Rows are points. The points of each table are mixes of a few directions, plus a little noise. How many directions does each table use, and how many do they share? Where both have some left over, give the other angles between the two spaces (their principal angles), to ten degrees, smallest first.

First (6 x 3):
[[ 19   4  -2]
 [ -8  -2   1]
 [  6   1  -1]
 [  6   1  -1]
 [ 38   8  -4]
 [-60 -12   7]]
Second (5 x 3):
[[-18  -8  30]
 [ 17   8 -28]
 [ -9  -4  15]
 [-11  -5  17]
 [ 20   8 -32]]
Directions: first 1, second 1, shared 0; angles 50

First (8 x 6):
[[-12   1  -2 -25   9   6]
 [-28   0  -1 -24 -17 -59]
 [ -3   0  -2 -12   8   4]
 [ 10  -1   0   5  10  21]
 [ 13  -3  -3   0  15  14]
 [ 16  -3  -1  12   7  13]
 [  5  -5  -5 -16  16  -2]
 [ -2  11  13  60 -47   4]]
Second (8 x 6):
[[-22   8  18 -12 -15 -14]
 [ 23  22 -16   3   4  17]
 [  6 -21  25  12   4 -26]
 [  4  21  -4   1  -4  30]
 [-12  10  33  -4 -14 -19]
 [-19 -21 -25 -17   5 -26]
 [ 27 -25 -16  26  23  28]
 [ -9   5 -17  -9  -2  10]]
Directions: first 3, second 4, shared 2; angles 60

First:
[[ -7  -8   7   0   0   3 -15 -10   2]
 [  1   0  16  -8  11  13   6 -12   2]
 [  6   6 -12 -10   1  -7  17  14  -4]
 [ -8  -9  23  -7   9  16 -12 -22   5]
 [ -3   1  -7  34 -15  -8 -21   1   4]
 [  0   4  13  37  -5   6 -17 -13   8]
 [  7   7 -22 -11  -4 -14  17  22  -7]
 [  4   0 -17 -34   4 -10  23  19  -9]]
Second, 7 rows:
[[  6   3 -11 -23   5  -5  21  14  -6]
 [ -7 -10   7 -18   5   5  -6  -9  -1]
 [ -8  -9  11  -8   3   7 -11 -12   1]
 [ 14  22  -3  60 -12  -4   1   7   8]
 [ -5  -8 -15 -20  -4 -10  -2  10  -6]
 [ -7  -9  19 -13   9  14  -8 -19   3]
 [  8  11  -8  23  -7  -6   5  10   1]]
Directions: first 3, second 3, shared 3

First:
[[ 30  23   1   9 -13  -8  28   4 -21 -26   7  15]
 [ 10  23 -47 -35  -6  -8  -1 -34  -4  26   8 -55]
 [-25  16 -12 -44 -12 -22   4  -9   6 -10   9 -42]
 [ -1 -21  27  34 -26  21 -19  19  14   0 -33  31]
 [  2  11   8   9   1  -5   8  26   5  -4  27   5]
 [-12  16 -33 -56  23 -27  11 -53 -14  -9  -8 -42]
 [ -4 -50  34  25   4  35  -4  22 -10  17   6  41]
 [ -2 -18  22  57  26  14 -24  28  24   7 -10  51]]
Second (11 x 12):
[[-26 -13   8   4   3   4  -6   6  34 -16 -32  29]
 [-18   1   1  18 -27   2  33  15  38   0 -34   1]
 [-14  14 -12  -6  23 -17  48 -18 -58  15  18   9]
 [  7 -25 -10 -38  42 -11 -36  -5 -17  15 -21  37]
 [  6  32  -7  -7   4 -19 -53  26 -50  31  41  10]
 [ 20  -8  19   4 -23 -15 -14  34  14  35  -9 -60]
 [-26 -32  47   4  31 -17 -31  11   4  -8  -7 -22]
 [  7 -25  11  -4  22  21   9 -41   8 -43  10  -7]
 [ 19  -1   3  10 -15  18  18 -18  14 -20  14 -30]
 [-17  35 -11  19 -16  20 -22  -1   8 -33  28  44]
 [ 41  21 -48  -6 -42  13  54  -8   5  23  -9  -9]]
Directions: first 6, second 6, shared 2; angles 50, 60, 70, 90

First:
[[ 13 -28 -22  28 -21  18 -12   2   7   6  10  -5 -15   4  17  18 -24   4]
 [ -3   6   9 -16  10 -18  23  -2 -16  -9   2 -17  24 -10 -23 -14  26   3]
 [  0   2   0 -12   2 -22  12   5 -16  -4  -6  -3  20 -14 -22 -11  30   2]
 [ 10 -24 -16   0 -10 -21  21   4 -26  -7   7 -23  25 -18 -22  -4  27   7]
 [-11  21  30  -8  23  28  16 -19  14 -10  21 -18  -4  26  11  -4 -27  -2]
 [-14  29  21  -8  12  16 -19  -5  24   7 -11  26 -22  17  18   0 -21  -9]
 [  3  -8  -6  15  -6  23  -9  -4  13   3  10  -2 -18  14  19  12 -28   0]
 [  1   2 -13  -1 -14 -20 -32  18   0  15 -34  41 -11 -16  -3   6  16  -6]]
Second (11 x 18):
[[  3  -6  -7   9  -7   8  -9   1   6   4   1   3  -9   4   9   7 -10   0]
 [  6 -11 -15   4 -12 -13  -7   9  -8   4 -10   7   3 -13  -7   3  14   1]
 [  5  -8 -15   4 -13 -12 -14  10  -3   7 -15  16  -2 -11  -3   5  10  -1]
 [ 27 -53 -60  36 -51 -15 -38  28  -7  19 -19  24 -14 -28   5  27   7   3]
 [ -2   1  10  -2  10  10  21 -11  -3 -10  20 -27   9   9  -1  -5  -6   3]
 [  8 -17 -18  15 -16   4 -15   6   3   7  -3   8 -11  -3   9  11  -7   1]
 [-21  41  50 -20  42  32  30 -29  17 -16  28 -26   0  36  11 -15 -31  -3]
 [  7 -13 -17   2 -14 -19  -7  12 -12   4 -13   8   6 -17 -11   2  20   1]
 [-10  22  21 -13  17   5   6  -8   7  -4   2   1   0  10   1  -8  -4  -3]
 [-16  35  27 -22  21  -3  -1  -5   8  -1 -12  15   0   7  -3 -12   5  -7]
 [ -6  11  21 -14  20   3  32 -15  -7 -14  20 -31  18   7  -9 -13   3   3]]
Directions: first 3, second 3, shared 3

First (11 x 24):
[[ 28 -37 -11  -1   0   8  17  15  -3  -2  -3  13  -9   4 -14 -11  19  18
   24   6  27  15  14  -3]
 [ 26 -25  -2   7 -10   8   3  17   8  -6  -3   8   0   3  -4   4   9   4
   10  -6  20  12   4  -9]
 [ 42 -57 -19  -5   2  10  30  18  -8  -1  -4  19 -18   7 -24 -23  31  33
   40  14  40  23  25  -3]
 [-52  57  11  -9  12 -15 -16 -31  -7   8   6 -19   6  -7  16   3 -25 -18
  -30   4 -44 -25 -15  12]
 [  1  17  16  18 -19   4 -27  11  21 -10  -2  -5  20  -2  18  31 -18 -28
  -24 -26  -6  -4 -19 -11]
 [-40  48  11  -3   6 -12 -18 -23  -1   5   5 -17   9  -7  16   9 -23 -19
  -28  -3 -35 -20 -16   7]
 [-34  18 -10 -24  27 -14  19 -31 -28  16   6  -7 -17  -1 -10 -32   3  19
    7  30 -21 -12  11  19]
 [ -3  17  14  14 -15   2 -24   7  17  -8  -1  -5  16  -2  16  27 -16 -24
  -22 -21  -8  -5 -17  -8]
 [ -7  19  12  12 -11   0 -20   3  13  -5   0  -6  15  -3  14  22 -15 -21
  -20 -17 -10  -6 -15  -5]
 [  6  -6  -1   1  -2   2   1   4   1  -1  -1   3   0   1  -2   0   2   1
    2  -1   5   3   1  -2]
 [ 32 -52 -21 -11   9   7  35  10 -15   3  -3  17 -21   7 -26 -31  31  36
   41  22  33  19  27   2]]
Second, 11 rows:
[[-18  19 -16  12  -4 -31  16 -18  21 -26  -4   5  -6 -19   0  -2  -7  18
    9  11 -24 -13  -2   6]
 [  2  -5  14 -17  10  25 -14   7 -25  29   6 -10   4  14   1  -4   2 -17
  -12  -4  12   6   2   0]
 [ 28 -23  -3  13 -15   5   1  20  16 -13  -4   9   4   0  -1  11   6   2
    9 -10  20  10   1  -9]
 [-58  53 -13  -5  17 -43  17 -47   2 -10   2  -8 -11 -20   2 -17 -14  18
   -2  27 -53 -29  -4  21]
 [  4  -2  -7   9  -8 -12   7   1  16 -18  -5   6   0  -7  -1   4   0   9
    8   0  -2  -1  -1  -1]
 [ 12 -17  31 -34  20  57 -32  18 -53  60  12 -17   8  32   3  -5   7 -35
  -24 -11  32  16   4  -2]
 [  2  -5   7  -9   5  14  -8   5 -14  14   3  -5   3   9   1  -2   2  -9
   -7  -3   9   4   2  -1]
 [ 23 -19  -7  18 -17  -3   5  14  23 -21  -6  12   2  -5  -3  10   4   8
   13  -8  13   6  -1  -9]
 [-18  12  13 -22  19  16 -12  -9 -32  32   9 -15   2  11   2 -10  -2 -14
  -14   5  -5  -3   1   7]
 [-26  28 -28  25 -11 -57  30 -28  43 -51  -8  11 -10 -32  -1   0  -9  33
   19  16 -39 -20  -4   8]
 [ 48 -43   9   7 -16  31 -12  37   4   4  -2   8   9  13  -3  16  13 -11
    4 -21  43  23   3 -17]]
Directions: first 2, second 2, shared 1; angles 90

First:
[[ -1  -3  -1   3   2  -3  -2  -1   0  -1   1   3   1   1  -1  -4  -1  -2
    4   1   6   1   4   3  -4   4  -1  -2  -3   3   1   0]
 [ -5 -12  -6  14  10  -9 -10  -2   0  -6   3  15   5   1  -6 -14  -3  -8
   14   4  25   2  17  11 -18  18  -4 -11 -12  12   5   2]
 [ -4 -10  -5  12   8  -8  -8  -2   0  -5   3  13   4   1  -5 -11  -3  -7
   12   4  20   1  14   9 -14  14  -3  -9  -9  10   5   2]
 [ -3  -8  -4  10   6  -6  -7  -2   0  -4   2  10   3   1  -4  -9  -2  -5
   10   3  17   1  12   8 -12  12  -3  -7  -7   8   4   1]
 [  8  20  10 -23 -16  15  16   3   0  10  -6 -24  -9  -3   9  22   6  13
  -23  -7 -40  -3 -28 -18  28 -28   7  17  18 -20  -9  -3]
 [ -2  -4  -1   4   3  -3  -3  -1   0  -2   1   4   2   1  -2  -3  -1  -2
    4   1   7   1   5   4  -5   5  -1  -3  -4   4   2   0]
 [ -4 -10  -5  11   8  -8  -8  -2   0  -5   2  12   4   1  -4 -11  -3  -6
   12   4  20   1  14   9 -14  14  -3  -9  -9  10   4   1]
 [  4  11   5 -13  -9   9   9   2  -1   6  -3 -13  -4  -1   5  12   3   7
  -13  -4 -23  -2 -15 -10  16 -16   4  10  10 -11  -5  -2]
 [ -1  -3  -2   4   3  -3  -4  -1   0  -2   1   4   2   1  -2  -4  -1  -3
    4   1   6   0   5   3  -5   5  -1  -3  -4   3   1   1]
 [  7  19   9 -22 -16  16  15   4   0   9  -6 -24  -8  -3   9  22   6  13
  -23  -8 -40  -3 -28 -19  28 -28   7  17  18 -20  -9  -3]]
Second (11 x 32):
[[ 11  29  15 -33 -24  24  24   6   0  14  -8 -36 -13  -4  14  33   9  19
  -35 -12 -60  -5 -42 -28  42 -42  10  26  28 -30 -13  -4]
 [  0   0   0   0   0   0  -1   1   0   0   0   1   0   0   0   0   0   0
    1   0   1   0   0   1  -1   0   0  -1  -1   1   1   0]
 [ -3  -9  -4  10   7  -7  -6  -2   0  -4   2  10   4   1  -4  -9  -3  -6
   10   4  17   1  12   8 -12  12  -3  -8  -7   8   4   1]
 [  1   4   2  -4  -3   3   3   1   0   2  -1  -4  -2  -1   2   4   1   3
   -4  -1  -8  -1  -5  -3   5  -5   1   3   3  -4  -1   0]
 [ -2  -4  -2   4   3  -3  -3  -1   0  -2   1   5   1   0  -2  -5  -1  -3
    5   1   9   1   5   4  -5   5  -2  -4  -4   4   1   1]
 [ -1  -3  -2   3   2  -3  -3   0   0  -1   1   3   1   0  -1  -3  -1  -3
    4   1   6   1   4   3  -3   4   0  -2  -2   3   1   1]
 [ -3  -6  -3   8   6  -6  -6  -1   0  -4   2   8   3   1  -3  -8  -2  -5
    8   2  14   1  10   7 -10  10  -3  -6  -7   7   3   1]
 [  6  15   7 -17 -12  12  11   3   0   7  -4 -18  -6  -1   7  16   4   9
  -17  -6 -30  -3 -20 -14  21 -20   5  13  14 -15  -6  -2]
 [ -2  -6  -3   6   5  -4  -5  -2   0  -3   2   6   2   2  -3  -6  -2  -4
    6   2  11   1   8   6  -8   8  -2  -5  -5   6   2   0]
 [ -3  -9  -4  11   8  -9  -8  -2   0  -4   3  12   4   1  -5 -11  -3  -7
   11   4  20   1  13   9 -14  14  -3  -8  -9  10   4   1]
 [ -4 -10  -5  12   8  -8  -7  -1   1  -5   3  12   4   2  -5 -11  -3  -7
   11   5  20   1  14   8 -14  14  -3  -9 -10  10   5   1]]
Directions: first 1, second 1, shared 1
